Each row is a point. Each copy is the shape, with its points in the same order, stretched, turned, moved and blurred by noise. Some copies are also mirrored. Which?

Shape:
[[-22  21 -18]
 [ 58  20  -1]
 [ 13   6   6]
 [ 66 -69 -23]
 [-26   6 -14]
 [-15  26  -9]
 [-24 -27  20]
 [-26  26  -9]]
Copy 1, 8 rows:
[[  8  43   8]
 [ 51 -22  -5]
 [ 14  -1 -14]
 [-22 -84   8]
 [-11  33   2]
 [ 16  39  -1]
 [-39  -2 -29]
 [  8  47   1]]
Copy 1 is: mirrored
Copy 2 (8 x 3):
[[ 15  27 -21]
 [-43  25  26]
 [ -1  -3   7]
 [-95 -48 -20]
 [ 20   5 -23]
 [ 18  23  -6]
 [ 24 -41 -13]
 [ 22  24 -10]]
Copy 2 is: mirrored
Copy 3:
[[-32  -5  13]
 [ -8  59 -11]
 [ -3  22   8]
 [ 52  45 -78]
 [-21 -13   9]
 [-32   1  22]
 [ 20 -16  21]
 [-36  -7  26]]
Copy 3 is: only turned

Shape, 10 rows:
[[ 18  10 -24  -2]
 [ -4  50  15  43]
 [ 24  -1  20 -34]
 [ 55  -7 -13 -21]
 [ 18  45  14  -1]
 [-24  13 -24  -8]
 [  2 -26 -23  18]
 [-26 -18 -18  32]
 [ -5  20   6  40]
 [ 51  30   5 -74]]
Copy 1:
[[-18   1 -38   0]
 [  9  58   7  -1]
 [ 30 -30 -39 -12]
 [ -5 -17 -64  14]
 [ 11  34 -29 -14]
 [-21 -11  -8 -23]
 [-18 -27  -2  19]
 [-15 -20  23   9]
 [  5  25   9   9]
 [ 18 -14 -91 -33]]
Copy 1 is: only turned
Copy 2 (10 x 4):
[[ 21  -8  -1 -30]
 [ 18  41  10  27]
 [-18   0  32 -28]
 [ 27 -22  29 -51]
 [  5  29  19 -12]
 [ -3  -9 -20 -12]
 [ 29 -39   0 -10]
 [ 22 -26 -12  11]
 [ 23  11   6  24]
 [-14  16  29 -70]]
Copy 2 is: only turned
Copy 3, 10 rows:
[[  3 -31 -14 -20]
 [-29  24 -80   3]
 [ 62   3   5  -6]
 [ 57 -53 -10 -18]
 [ 19  19 -51 -24]
 [-30   4  13 -11]
 [-19 -45  -1  28]
 [-52 -22  -4  40]
 [-31   0 -55  22]
 [ 95   2   8 -69]]
Copy 3 is: only turned
Copy 4:
[[  6 -13 -19 -22]
 [ -3  50   6 -19]
 [ 13 -35   3  16]
 [ 31 -31 -29  10]
 [ 21   0  18 -15]
 [-19 -19 -16 -39]
 [-17   5 -46  -9]
 [-39  21 -40 -17]
 [-17  40  -7 -10]
 [ 51 -71  22  -8]]
Copy 4 is: only turned

Shape:
[[ 19 -32  75 -15  -2  12 -52  28]
 [  5  -1  -5  27 -17  21  25  22]
 [ 12  -6   9 -40  -9  22  64 -37]
 [ -1  -9   8 -20  -9   6 -42 -24]
 [ 10 -38  24 -31  16 -18 -47   2]
 [-14  16  -5  38 -34 -41 -15  17]
 [  7   1 -60  40 -10  25  31  27]
 [ 23 -41   2  38  52 -38 -33  21]
 [ 33 -34  22  35   8 -23 -26  25]
 [-11  56  -5  21   1 -20  -5  28]
 [ 56  -3  34 -47 -13  25 -17 -37]
 [ 10 -16  34  -2  -8  38  -1 -53]
 [ -2  14 -29  51 -55 -10  -7  33]]
Copy 1, 13 rows:
[[ 47   0 -17 -21  18 -14  33 -61]
 [ 27 -43 -26  16  -2   1   7  14]
 [ 17  10 -28   4 -15  66 -26 -12]
 [ -3  26 -28  -8  -7 -14   9 -27]
 [ -8  23  -5 -36  14  -2   3 -53]
 [  6 -37   0 -15 -23 -30  51  41]
 [  3 -54 -27  17   0 -14 -17  39]
 [-41 -23  32 -18  22  -7   7 -43]
 [ -1 -39  10 -16   5 -15  22 -48]
 [ 31 -18  26   6 -19 -37  21  56]
 [ 28  25 -24   7 -37  14 -14 -59]
 [ -5  18 -37  29  -4  28  14 -44]
 [ 18 -58 -27   0 -24 -46  32  48]]
Copy 1 is: mirrored
Copy 2 (13 x 8):
[[-17 -49  24 -53 -60 -51 -75  13]
 [-10 -16  23  15 -24  31  -9 -20]
 [ 24  -6 -30 -30  18  37  21 -67]
 [ -5 -30 -16  -6  -8 -67 -17   9]
 [  8 -55 -29 -24 -25 -62 -25  39]
 [ -5   4  41  10 -59 -30  32  31]
 [-24 -12   0  58   1  51   9  -3]
 [ 14 -37 -19  14 -45 -21 -53  91]
 [ -2 -28   3  -3 -71 -13 -50  52]
 [-31  30  48  -6 -14  -6  25  40]
 [-23  -8 -44 -54 -33 -29 -36 -26]
 [ 23 -10 -11  -9  -1 -21 -53 -44]
 [-32  -6  46  35 -50  -6  30   8]]
Copy 2 is: only turned

Shape:
[[-13   6   6  -5  -5   1 -23  -6 -10 -19   9]
 [-21  -3  -2   7  -5  12 -30  13  10 -11   0]
 [-24   8 -16   8  56  14  13  17 -24   2   6]
 [  2 -16  10  -6 -25 -23 -57  12 -16  24 -26]
 [-11   1 -19  -7 -15  10   8  -4  11 -19 -12]
 [ -4 -49  12   1 -18  12 -15 -21   6  -6  -9]
 [  1  -4 -11  -7   3 -14 -25  11 -30  -3   6]
 [ -7  11 -20 -12  21  15   3 -21   1 -12   7]
 [ -2   5   4 -10  -1   3 -17  20   7  20  12]
 [-36  10   5  -9 -22  10 -12   6   0  52 -18]
 [-57   5   5  23  78 -23  -5   5   9 -11   9]
 [  0   1   7  45 -20  -2  -7 -15   4 -15 -13]
 [-22   5  10   0 -23  -7   5  10  -6  14  11]
 [ -1 -10  -4 -10   1  -6 -33   4   7  -9   5]
 [  5   2  -1   0 -22  -1   5   8  -5 -21 -25]
 [-18   1 -25  -3 -21   8 -14   6  -6 -19   6]
 [  3   8 -95  -8 -14 -20  -6  15   5 -10 -10]]
Copy 1, 17 rows:
[[-10   0   9  20   5 -26  -1   8  26  -7   6]
 [  5   7  21  20  -1 -12  -1  -5  26   7  -8]
 [ -1   1 -39  22  -8   2  15  -4   5  23 -28]
 [-10 -21  33   3  -4  -8 -16   5  32 -32 -16]
 [ 16  21   2 -14  11  -5  -4  -6   3   0  -1]
 [ -8  15  17  -2  -2   7  -2 -31  26 -23  12]
 [  1  -8  -8   0 -13 -25   4   8  22 -22 -12]
 [  4  23 -31  14   4 -14 -18   4   4  -5   1]
 [ -4 -13  10  15  -8  -7 -20   2  11   8  -1]
 [-30 -13  35   7  23   6 -23  -9  10  23 -12]
 [ 14 -21 -41  56  21   3  29 -17  33  16 -21]
 [  9   9  16  16  14 -15  19 -12 -11 -25  -9]
 [-13 -15  21   1  14 -10   8  -7  14   9  10]
 [  5  -5   3  15  -9 -15 -11   0  29 -17   0]
 [ 10  12   8 -15   8  -2  11   6   0 -11   3]
 [  9   8  14  -6  -2 -25  -2  -4  25   4  -3]
 [ 63  10 -25 -51 -17 -27 -21 -10  -1  -9 -40]]
Copy 1 is: only turned
Copy 2, 17 rows:
[[ -3   7  -4   3   1  29  11   1 -22  -2   1]
 [ -1  -1   7 -25   2  11   5  20  -5  21   7]
 [ -7 -39 -28  -1 -27  16  34 -27  21  -5  27]
 [  1  26 -22   2  10  -6  13  -6 -27  63 -33]
 [-29   9  13 -15 -22  -4 -13  10  -2  -4   0]
 [-27 -11  25  -2  17   5 -15  -3 -34   4 -40]
 [ -7  -5 -29  -7  -1  13  17 -18 -19   6 -15]
 [ -1 -21  -2  -8 -27  13   4   2  -2 -24  -6]
 [ 21  -6 -10  -7  -5 -15  10  -7   1  19   8]
 [ -3  10  -2  17 -26  -4  -6  -1   3  47  18]
 [ 28 -12   7  -2  -9  75  51 -38  45  13  25]
 [-18  16   1   9  13  12 -18   9  25   0 -15]
 [ -8  21  -4   9  -4   7 -11 -13  -1   8  13]
 [ 18  -3  -2 -29  -4   4  11   1 -22  12 -19]
 [-37  26   2  -2  -5 -15  -1   9   2   3  -8]
 [-23   8 -14 -25 -15  15 -14  12 -19   0   7]
 [-23  14 -41 -69 -46  -6 -19  12  10   9 -21]]
Copy 2 is: only turned

Shape (17 x 12):
[[ -6 -30   5 -15  11  -6  12  40 -20 -20  -4  -4]
 [-19 -23  21  -5  10  -3   8  -8   0   6 -23 -19]
 [ -2  -3 -71   3  -5 -14  26   2  10   5  49  45]
 [ 26  -6   7 -10  16 -19  -3  -4 -30 -12   2 -13]
 [-17 -22 -39  -3  11  -8  11  -4  33 -16 -21 -19]
 [-15  32  -1  12  10 -18  -1 -11 -27 -13 -19  -6]
 [  7   4  -8 -28   5 -10   8 -10 -29 -15  11  95]
 [ -2 -28  13 -36  12  -5  -1  13 -15   5 -12 -20]
 [-18  -2   5   8 -16 -16  20 -13 -11 -17   8 -14]
 [-18 -14  12 -33   6 -12   5   7  23  -4  -4 -16]
 [-15 -14  13 -19   8   4   8  34 -10  33 -14  -3]
 [  4  -4   1  12  10  -2  58  17 -14  38 -23  53]
 [-13 -29 -30 -15  11  13  -7  12   2 -13  -4  24]
 [-15 -30  -4   8 -22   1   3 -10   5  31  -7 -20]
 [-21 -22   6  25  18   5   9  -7  23  28  11   0]
 [ 22   0  -1  -7  12  83  13  -9  15  11  21 -14]
 [ 34  26  16  20 -17  34   4  -1  48  -1  -1  55]]
Copy 1 (17 x 12):
[[-12 -15   4 -18  19  38   9  15   7 -11 -26  24]
 [-41  -6 -10 -15  -7  10   8  -3  -9  -8  11   0]
 [ 43  56 -27 -22 -26  28 -27   9  11 -27  39  38]
 [  3  -4   0 -23  38  -5   1  28  -2  -8   4  -2]
 [-30  13 -32 -27 -26  30 -18 -25  -8 -56  -3  11]
 [-21  40   0  20  23   1  -7  25 -11 -11 -13 -13]
 [ 54  53  22 -16  17 -29  26  18  13  25 -15  54]
 [-28 -16 -16 -39  13  22  21  21  -3  -1  -1  -6]
 [-24  24  11  -6   2  32  -3  -1   6 -30  23  -6]
 [-38   6 -14 -38 -14  31 -10  -9   6  -7  -3  -8]
 [-37  -4 -31   4  -7  20   6  32  10  17  -2   1]
 [-13  22 -34  42  -4 -33  12  26  34  11  21  47]
 [ 15   6 -17 -28 -14  24  11   1 -12 -13 -13  26]
 [-39  -4 -19 -19 -43  20  12  13 -12 -21  39  -4]
 [-28  -6 -20   7 -35  14 -28  -8 -10   0  57   5]
 [ 32 -18 -46  25  -5   7  51 -23  -8 -14  37 -47]
 [ 23   3  -4  45 -46 -53  12 -12  38  -8   1 -13]]
Copy 1 is: only turned
Copy 2, 17 rows:
[[ -9   0 -13 -18  -8  20 -26  -8 -11 -43 -21   4]
 [  2 -33  10   6  23  14 -17  -4 -30 -14 -11  36]
 [  8   8  28 -35 -55 -35   5  24   6  47   6 -29]
 [ -2 -16  -9   7  27   6   4 -18 -27 -23   1 -27]
 [ 30 -42   2   3 -24 -28  -1  12 -22   2 -42  37]
 [-14  -5  10  41  19   8  33   4 -13   2 -31   5]
 [-33  82  18  -7  -5 -37  11  33 -32  -4  43  -7]
 [ -4 -21 -20  -5  29   4 -40  -2 -26 -27  -9   6]
 [-12 -29   7  17 -13  20   2 -16 -14  10   3   8]
 [ -6 -33  -3   5  11 -25 -38   2  -8 -18 -15  27]
 [ -6  -8   0 -22  31  20 -36  22   3 -17 -17  16]
 [ -5   6  27 -54  12  36  23  73  -6 -17  14  15]
 [ 10  26   0 -14 -17 -24 -15  -2 -23  -2 -16  23]
 [ 26 -37   6   1  13  28 -22  -2 -14  27  10  22]
 [ 13 -28  53 -21  10   6 -10 -12  -4  10 -10  30]
 [  1  -4 -21 -72  24 -27   8 -63  -1  22  -3  28]
 [ 16  39   9 -22   9 -40  47  -5  36  -8  31  49]]
Copy 2 is: mirrored

Shape, 15 rows:
[[  5  -8  27   7  20  52  32  39   2  21 -31 -28]
 [-12   0  17  26  -9 -20  -5 -34 -30  16 -41 -52]
 [  7  65  15  -2  30  -9  13 -20 -10 -18   0  -2]
 [ 28  -5  -4 -71 -16 -39   9   1  25  29  17   5]
 [-23  15 -62  -8  27  31   3 -49  33  -5  23  -7]
 [-21  30   9 -15  44  40  -1 -43 -12  22  -9  -8]
 [ 33   2  -6 -26 -12  -4 -60 -40 -19 -34  31 -23]
 [ 39  15  15 -37  18 -28   2  55  -6  16  21 -42]
 [ 17 -47  15  16 -32  -1  18  -8 -31 -25  21   5]
 [ 17   6   5  33  51 -48   1 -19 -16  25 -56   7]
 [  3  38  11   9  34 -28  -2  14  42  23  -4   9]
 [  7  -6 -15  44  -3  15  10 -15  29 -31  -4  16]
 [-16 -10 -19  22 -34  -5 -20 -10 -31   1  -4   6]
 [ 25   7  72 -10  37  -5  14  35 -13   8  35 -39]
 [-10 -11  28 -53  21 -35  -2   4 -12 -11 -13  -2]]
Copy 1 (15 x 12):
[[-22  -7  28  -7 -27  16 -22 -15 -69  16 -31   0]
 [ -2  81  53  -5 -19 -13 -47 -12  -5 -27  -3  -7]
 [ 42  14   7  -2 -23  -8 -18  49   6   7   1  19]
 [ 58 -40  -9   9  36  33  11  15  31 -59  19  20]
 [-16   9 -71  66  -1 -27 -18 -14  30 -18  -4  43]
 [ 29  27  -3  36  -2 -18 -30  11 -36   6 -36  63]
 [ -8  29  11 -45   0 -17  17  16  47 -67 -11  83]
 [ 22 -48  64 -31   6  19  21  23  21 -11   2   7]
 [  8  26  13 -55 -21   0  -6 -34   4 -47 -26  -9]
 [ 10  22  40   0  31 -20 -51  52   9  18 -12 -51]
 [  3 -20   5  38  13  12  -7  80   4  25 -23 -22]
 [-45  19 -40   5 -25  -6 -18  14   3  -9 -19 -22]
 [-21  60  -8   2  -3  11 -31 -21  22 -12 -28   3]
 [ 42 -30  95 -50 -20   1  27  36 -34  -2 -47  12]
 [ 46   1  11 -25  24   4  26  16  -6 -25  19  21]]
Copy 1 is: only turned
Copy 2:
[[ 37  25 -17  19 -11  31 -22  -3 -11 -31   8 -51]
 [ 49  15 -42  33  15  -8  26  42 -18   2 -36 -18]
 [ 39  24  13 -28 -45  28  12  12 -28 -27  11  18]
 [-31 -75   1   1  32   9   0 -71 -11  12  30  28]
 [-54  42 -24  32   2  16  13   6  11 -60  22  34]
 [ -1  44 -39  -1  -1   4 -11  38  -2 -61  -5  10]
 [-35 -17 -17 -25  20 -18  55  -2  -6  11  42   4]
 [ 23 -36  10 -22 -32  62  -7 -47 -38  33  60   0]
 [-41 -23  16  18  21 -13  10   9  16   4   8 -42]
 [ 64  47 -15  -1 -12  27   4   2 -30  15 -67  -4]
 [ 44  13   3  -9 -52  19   2 -50 -40   8   6  14]
 [ -7  28  10  27 -20  -5  34 -19  -2 -23  -8 -24]
 [-15 -16 -21  23  -1   0  16  15  40   5   3  -7]
 [ 31   1  11 -23 -30  26 -25  -6 -60  13  43 -35]
 [ 20 -10  10 -10  26  -1 -14 -19  -6  14  15   6]]
Copy 2 is: mirrored
Copy 3:
[[ -1  39   0  48 -10 -42 -28 -47  -3 -38 -21   0]
 [ 24  21 -21 -26  11 -57 -53 -15   8   3   7 -22]
 [ -8 -10   9  13 -23 -43 -21  15 -36  21  -8   8]
 [-43  45  22 -26 -32 -10 -10   5  29 -12   6  35]
 [-47   5 -25   8  44  -9  17 -43  -2  34  -6  89]
 [-14   6   4   2  20 -59   1 -29  -4   3 -48  26]
 [  6  -2   1 -16   4 -24  52   9   2  -2  49  -1]
 [  5  53  45   3 -53 -31 -11  -4 -49 -27  32   1]
 [ 25  -3  -4  18   2  13 -14  -7  55  -5  16   7]
 [  9  54 -21  -5  26 -35 -55  48 -25   3 -14   7]
 [-37  26  20   1 -15   2 -36  22 -49  -5  -3  -4]
 [-22  -5 -34  42  23  21 -17   1   9  11  14  21]
 [ 12  25 -25  -9  11  19  -5 -12  29  28   2  -8]
 [ 25   1  75  11 -44 -39 -25  -8 -41 -52  10 -27]
 [ 18  17  -4 -34 -26 -26  -2   8  -3 -26 -23  26]]
Copy 3 is: mirrored
Copy 4 (15 x 12):
[[ 39 -30 -60  20  -9 -46  17 -27 -19  38 -15  36]
 [-22 -41  18 -42  -2 -32 -30 -30 -10  36   5  -6]
 [ 15 -24  20  17  14 -30  20  20  -3  45  47 -14]
 [-73 -12  -9  63   4  55 -23  -3   4  26 -23 -19]
 [ -4 -24  12   0 -49  10  86  20 -40  20 -12  32]
 [ 28 -62 -13   2 -32 -16  32  26 -26  22  39  24]
 [-63 -10   8 -17  -5  11   3   0  64 -21  11 -19]
 [-50   9 -49  37  36  12  -8 -18  38  74   8  21]
 [ -6  -9  12  16  50  -1 -28 -32  31 -33 -42  14]
 [-23   2  37   5   5 -69 -43   2 -44  32  39  31]
 [  9  33 -12  18 -12 -20  -3  32 -28  61   3  12]
 [ 24  18  16   1 -14 -46  22   7 -14 -10 -43  14]
 [-17  -8 -10 -41  29 -11  -8   0 -15  -8 -19   4]
 [ 22  -8 -34  33  28   2 -31 -13  54  60  21  35]
 [-41   3   4  28  19  25 -31 -40   5   6  44 -15]]
Copy 4 is: mirrored
